Rows are points. Examples show where two turns around zero, p and q, send a point. Where does a point land after both, in the order given? Backwards means that the second turn is done in reverse. Each puzzle has new turns, and all numbers are rounded.
(in the rows, 128 means zero)

Turn p:
[150 166] => [131 172]
[118 125] => [120 121]
[102 104] => [116  95]
[145 156] => [131 161]
[124  90] => [142  92]
Turn q:
[164 158] => [158 164]
[128 118] => [130 118]
[123 136] => [122 135]
[145 100] => [150 103]
[ 80 128] => [ 81 120]
Where do these land?
q, then p: [130 117] => [136 120]
p, then q: [109 114] => [121 105]
q, then p: [178 167] => [145 189]
q, then p: [122 110] => [134 110]
p, then q: [100 132] => [103 115]

Turn p:
[144  82 138] => [170 105 143]
[127 157 127] => [109 149 122]
[119 116 161] => [130 123 164]
[153 122  94] => [149 128  91]
[105 127  91] => [109 103  98]
[119 163 156] => [101 157 150]
Turn q:
[103 133 152] => [101 113 144]
[139 112  71] => [155 137  75]
[119 150 133] => [108 140 134]
[151 117 156] => [149 121 159]
Where do these land?
p, then q: [125  92 131] => [158 111 139]
p, then q: [ 97 135 101] => [117 103  97]
p, then q: [152 104 123] => [160 141 132]
q, then p: [150 123 139] => [142 146 138]
q, then p: [116 186 146] => [ 72 137 153]

Turn p:
[136 119 113 111 127 142] => [136 128 107 116 126 141]
[ 50 124 144 116 145 144] => [ 68 128 159 109 152 167]
[150 127 145 109 136 134] => [153 115 135 110 121 132]
[101 158 148 112 115 142] => [111 153 158 109 112 142]
[142 128  79  99 116 156] => [140 154  76 108 123 148]
[132 115 128 193 132 158] => [135 126 131 196 135 153]
[154 125 145 110 117  77] => [138 105 131 108 111  76]
[140 141 116 143 147 126] => [145 139 128 140 149 121]
[148 114 133 159 118  72] => [126 103 126 157 125  70]
Turn q:
[ 94 148  96 103 150 124] => [104 135  74 116 130 134]
[123 150  86 167 154 129] => [154 140  84 162 148 141]
[ 86 157 136 114 121 114] => [103 153 103 123 101 106]
[157  91 123 156 130 111] => [157  89 145 147 144 121]
[154 121 141 125 145 145] => [130 130 151 121 156 138]
[146 138 141 122  87  94] => [157 125 142 105  94 100]
[156 106 147 129  78 144] => [145 115 180 121  98 143]
[108 113 154 108 159 163] => [ 75 136 144 129 153 140]
Where do these land?
p, then q: [142 125 117 147 169 142] => [140 130 133 139 175 138]
p, then q: [ 93 139 144 143 110 155] => [108 163 142 151 106 135]
q, then p: [132 114 141 108 157 119] => [115 110 135 108 156 127]
p, then q: [131  97  96 117 167 150] => [121 113 111 128 171 169]
q, then p: [103 130 106 138 155 120] => [118 140 105 146 158 126]
q, then p backwards: [156 161 157 113  76 119] => [151 179 159  93 107 128]
q, then p: [148 179 157 107  91 130] => [146 159 151  86  87 106]
q, then p backwards: [133  93  91 121 137 105] => [144  77 129 119 144 121]
p, then q: [114 114 144 158  90 113] => [128 120 130 166  90 111]

Turn p:
[110 104 162 166 120 156  92 120] => [ 97 124 163 146 129 120 117  73]
[168 119  73 113 148 138 143 143] => [166 108  93 130 112 177 131 142]
[115 124 158 145  92 114  69 116] => [ 95 115 151 145 130  84  82 109]
[134 108  72  87 146 144 160 104] => [147 139  59 105 117 163 141 124]
[161 119 115 125 134 125 163 103] => [172 126 102 120 122 124 149 119]
[119 166 143 149 111 124 137 137] => [129 153 158 145 122 110 132 149]
[127 120 116 110 114 120 167 159] => [132 125 127  97  98 139 149 157]
[106 158 181 128 119 143  82 130] => [100 151 176 131 161 111  89 120]
[ 99 143 131 153 138 108 119 128] => [101 132 134 156 140 113 142 140]
[142 120 127 105 158 109 148 141] => [142 108 116 105 147 141 149 148]
Turn q:
[160 109 157 127  93 126 131 104] => [129  99 155 123  95 129 118  92]
[157 152 121 112  94  97 153 140] => [144 143 169 111 106  87 132 130]
[125  99 121 145 131 117 157 112] => [112 127 122 128 119 128 166 104]
[102 128  96 141 120 118  93 157] => [105 131  93 125 125 106 115 168]
[146 137 132  99 154 146 153 151] => [177 136 140 131 139 142 146 142]
[115 129 148 173 118 167 129 115] => [102 121 129 182 122 150 118 116]
[ 88 115 121 151  95 178 127 128] => [103 145 102 170  89 156 115 135]
[ 84 157 145 107 146 125  95 151] => [116 143 128 111 159 154  97 175]
[155  94 139 145 165 102 110 101] => [120  78 114 110 159 123 144  94]
[148 160 101  81 164 105 132 120] => [172 157 129  90 168 107 128 122]
Where do these land?
p, then q backwards: [114 102 140 143 139 133  75 126] => [131 132 155 166 127 125 105  90]
q, then p: [128 141 113 114 137 138 162 152] => [163 134 152 132 125 131 139 151]
p, then q backwards: [106 135 135 142  82 111 149 133] => [128 132 109 136  84 105 145 149]
p, then q backwards: [137 101 123 109 176 162 168 161] => [108  84 162  89 166 128 157 122]
p, then q: [116 130 115  85 123  99 139 127] => [148 147 110 104 122 114 134 163]
p, then q: [158 126 166 142 132 190  99 104] => [129 103 138 134 166 145  85  68]
q, then p: [147 134 118 119 127  95 115 147] => [126  99 122 104 138 121 127 152]
q, then p: [155 136 179 150 168 132 133 112] => [132 114 136 124 161 135 162  72]
p, then q backwards: [120 105 105 152  97 112 119 105] => [143 108 101 158  95 137 119 120]
p, then q: [ 99 169  87 123  98 108 121 113] => [103 146 122 140 129  81 113 175]

Turn p:
[135 137 128 127 138 118 101 102 139] => [124 109 122 148 135 119 110 105 136]
[146 144 118 118 165 132 130  79 119] => [128 125 120 134 169 131 127  75 132]
[157 134 102 127 177 120  73  84 139] => [145  88 110 161 161 143  86  78 147]
[167 154  97 103  88 103 158 128 100] => [170 167  86 114 123  87 141 114 108]
[134 142 117  65 107 112 145 140  97] => [140 165 108  86 120 102 106 115  91]
[107 131 161 141 112 119 157 152 148] => [ 99 137 142 120 122 107 148 170 136]
[104 139 127 152 129 162 123 149 167] => [ 96 129 123 137 108 159 134 151 165]
[ 99 124 144 154 121 125 113 138 114] => [112 121 144 152 116 138 133 150 106]
[151 120  98  86 119  81 168 145 103] => [168 141  96  78 147  94 127 137  94]
[112  89 155 141 101 151 132 128 153] => [116 108 168 117  92 129 150 140 147]
[137 125 156 157 145 158 111 158 127] => [130 143 163 153 131 157 119 153 149]
[ 87  96 133 166 132 154 124 134 129] => [109 103 155 136 112 170 154 148 123]
Turn q:
[144 118 143 126 185  79 127 163 114] => [177 104 144 144 143  81 157 156 122]
[115 119  81 126  97 120 144 147 153] => [116 142  83 117 109 108 136  95 146]
[117 139 147 135 102 132 101  95 120] => [ 96 125 152 137 117 141  95 127 117]
[117 150 143 126 185 122 109  78 134] => [136 140 184 138 183 121 108 123 120]
[114 110 136 118 101 130 129  85 108] => [ 92 113 148 126 120 148 129 102 104]
[148 136 147 128  99 111 143  90 149] => [103 138 156 160 110 146 139 110 150]
[152 108 129 110 119 137 112 102 155] => [134 115 150 121 119 149 119  98 157]
[120 128 133 126 142 149 156 158 116] => [134 132 105 111 142 136 153 155 121]
[125 148 108 112 108 147 132 185 108] => [138 149  89  92  95 120 132 158 118]
[140 137 105 156 127 145 121  79 106] => [131 144 132 152 137 160 101  98  94]
[115 114 136 145 142 136 134 225 144] => [150 105  64 109 133  98 140 186 157]
Where do these land?
q, then p: [121 130 145 127 113 114 165 125 110] => [113 143 127 118 130 134 163 146 110]
q, then p backwards: [154 146 127 111 127 109 137 162 117] => [143 120 126 141  84 127 142 149 124]
p, then q: [125 146 154 152 108 106 139 147 130] => [124 133 105 149 122  95 140 154 128]
q, then p backwards: [160 132 168 122 117  94 128 134 135] => [133 110 155 168 100 138 115 134 145]
q, then p: [ 95 112 100 124 155 115 113  87 124] => [119 102 147 140 167 122 116  93  99]
q, then p: [128 135 140 114  84 116 116 141 119] => [120 129 126 124  84 111 133 143 111]
q, then p: [127 135 120  92 164 209 116 128 170] => [110 148 125  94 141 145  60  88 180]
q, then p: [104 142  91 169 140 119 114  79 109] => [125 115 130 186 155 148 124  98  91]
q, then p backwards: [121  95 107 158 143 130 110  95 101] => [120 122 112 120 155 106  96  94  96]
p, then q backwards: [142 129 151 128 119 122 133 144 102] => [133 159 128 122 147 115 124 125 114]
p, then q backwards: [107 123 141 146 123 101 129 159 123] => [117 143 161 139 132 123 126 148 101]
q, then p: [152 111  91  92 143 201 135 134 197] => [115 131 101  87 130 132  95  63 206]

Turn p:
[143 145 122 134 144 119 115 119 147 132  92 145] => [138 163 135 120 141 121 101 111 137 131 114 140]
[130 142 152 116 114 121 136 140 139 104 136 115] => [131 128 154 114 132 140 142 144 140 118 149 117]
[129 140 137 163 148 116  86 144 116 139 141 140] => [123 141 127 146 175  98 144 114 106 132 128 131]
[114 124  97 122 113 166 130 122 130 121 135 108] => [125 121  96 145 112 164 119 128 125 120 141 116]
[112  96 118 101  89 151 120 131 105 137 126 114] => [103  99 105 138 109 139 107 163 113 109 127 116]
[118 106 139 146 156 126 103 133 147 148 129 114] => [108 124 143 143 142 117 121  94 112 141 117 105]
[115 124 116  77 109 151 128 109 114 103 123 136] => [123 106 111 105 110 159 105 143 125  95 141 151]
[126 111 145 169 139 126 116 110 131 146 149 141] => [120 130 137 153 125  97 137 106 102 153 138 135]
[178 151 129 120 132  79 168 142 115  78 112 123] => [197 125 149  92 138 112 141 151 179 120 128 128]
[152 146 137 124 149 105 128 132 123 148 151 124] => [128 126 126 102 151 111 149 125 133 159 127 126]
[123 160 132 118 140 114 161 134 105 115  99 136] => [157 147 132  99 120 132 149 138 137 106  99 140]
[117 109 125 107 117 168 144 115 109 120 125 118] => [132 104 115 128  98 160 117 141 105 118 127 129]
[120 118 120 153 156 118 126 146 149 146 136 164] => [113 133 139 157 143 115 139  99 140 146 105 153]
[143 125 146 163 119 133 113 141 156 163 143 130] => [105 148 144 159 142 115 130 131 121 170 136 116]
[100 122 104 109  93 128 143 104 134 121 122 111] => [114 127 106 124  84 138 116 133 145 101 143 117]
Turn q:
[126 118 225 121 145 128 113 134 132 119 134 136] => [146 114 178 107 109 104 171 130 114  74 158 136]
[147 115 116 142 121 130 110 142 145 125 131 131] => [133 109 128 127 115 133 100 138 141 122 120 132]
[122 131 112 127  99 128 141 141 137 161 139 139] => [144 140 124 127 107 146 128 132 148 164 129 122]
[126 121 111 137 141 139 155 123 151 176 125 111] => [142 119 138 154 141 128 134 112 164 160 121 102]
[112 140 117 139 149 127 130 150 142 115 122 134] => [ 95 117 134 132 135 138 132 150 138 128 129 123]
[135 124 136 107 150 120 141 144  64 130 119 119] => [146 126 127 114 172 113 142 143  82 147 141 134]
[120 128 123 141  91 112 116 100  63 116 106 135] => [139 164 113 143 118 125 120 129  59 136 107 149]
[132 146 123 120 129 132 114 147 134 115 112 112] => [118 126 124 115 136 138 117 143 123 113 124 103]
[141 121 108 127 108  91 129 122 151 115 138 116] => [121 133  94 128 106 100 105 133 145 129 128 123]
[110 116 109 111 136 136 111 141 146 113 131 115] => [102 100 116 114 124 138 119 117 128 129 133 112]
[124 139 129 138 131 135 130 126  97 120 146 116] => [134 133 116 144 143 140 132 131 108 123 148 138]
[134 151 115 134 137 133 118  36 138 163 137 175] => [118 191 164 152 132 124 107  62 154 134 114 164]
[134 130 135 125 111 143 139 140 147 112 126 125] => [133 122 114 116 119 140 140 136 143 111 117 123]
[129 112 133 123 144 138 144 148 146 112 127 128] => [120  97 124 117 135 126 145 136 145 122 124 129]
Where do these land?
q, then p: [138  59 152 116 118 109 119 125 164 136 112 134] => [114 112 153 114  99  82  85 157 153 121 136 119]
p, then q: [133 137 125 123 128 143  86 146 104 127 118 136] => [102 111 139 128 162 132 116 142 107 128 134 141]
p, then q: [138 136 121 139 113 130 130 141 178 136 119 134] => [122 139 155 146 114 149 129 127 152 109 141 106]
q, then p: [136 110 109 120 129 114 135 137 103 149 134 139] => [109 127 116 121 142 109 124 134 124 154 108 137]
q, then p: [145 136 164 150 135 221 142 133 114 118 111 114] => [207 107 161 141 115 174 108 119 103 144 117 141]
q, then p: [153 136 122 111 123 110 117 136 107 119 121  99] => [138 111 103 111 164 121 127 125 135 119 124 115]
p, then q: [152 144 119 140 152 117 138 138 175 124 119 148] => [128 151 170 132 129 124 127 111 167 108 124 119]
p, then q backwards: [121 117 111 143 118 121 139  96 136 115 120 121] => [131 119 137 132 104 115 115 112 145 135 150 116]
q, then p: [ 97 135 129 117 143 132 123 126 131 127 128  97] => [132 112 113 127 107 130 147 111 116 124 136 104]
p, then q: [ 77 144 141 108 110 129 136  92 111 127 113 126] => [115 153  82 100 114 149 145 130  99 123 125 138]
q, then p: [125 145 129 155 126 108 133 143 122 121 129 130] => [126 136 131 151 146 129 152 138 135 122 121 123]
q, then p: [144 141 120 129 145 116 125 120 105 151 179 142] => [109 132 123 127 157 119 149 112 123 163 150 160]
p, then q: [105 124 121 112 123 115 141 130 115 114 161 144] => [116 113 108 121 111 123 150 125 144 143 117 155]
